Each point is reached from the start by the listed moves, each made 0, 1 or 2 times, or once backwards (-1), plus a little noise. Say if it took an odd or an even number of moves. Then give how often each move was made.

Moves:
(1): [ 8 45]
(2): [-20   5]
Start: [0 4]
Points:
[36 91] => odd (2, -1)
[-46 -32] => odd (-1, 2)
[ -7 -42] => odd (-1, 0)
[ 8 50] => odd (1, 0)

Moves:
(1): [-9  5 12 16 -8  9 15  0 -5]
(2): [ -5  -7   6 -12   3   7 -14   0 -13]
(3): [ 31  -3 -14   6  -7   7  -1  -3  -2]
(4): [ 11 -15 -14   8  12  10   2   6  10]
(5): [-25   9  -5   7   7  -2  14   9  -7]
(6): [ -6  -1   1 -12 -17  -6 -19   2  22]
(7): [  4  19  12  27  -3  13 -11   2  -7]
(8): [21 12  6  4  9  2 15 26 20]
(9): [ 10 -41 -12   0   6 -13 -25 -18 -23]
Start: [ -5   2   0 -10   7  10  -7  -2   1]
Points:
[ -8  86  30  44 -26  31  -9  24  44] => odd (0, -1, 0, 0, 0, 1, 2, 0, -1)
[-24  49   5 -33 -11  -6  42   5  37] => even (0, -1, 0, -1, 0, 0, -1, 0, -1)
[-85  33  31  77  15  63   6  34  -4] => odd (2, 1, -1, 2, 2, 1, 2, 0, 0)
[-21  80  14  88  27  84  47  39 -35] => even (1, 1, 1, 1, 2, -1, 2, 0, -1)
[ 52  23  15  95 -40  39 -15 -31 -46] => odd (2, -1, 2, -1, 0, 0, 2, 0, 1)
[-39  27  24  60  18  48  29  51  41] => odd (2, 0, -1, 2, 1, 1, 1, 1, 0)
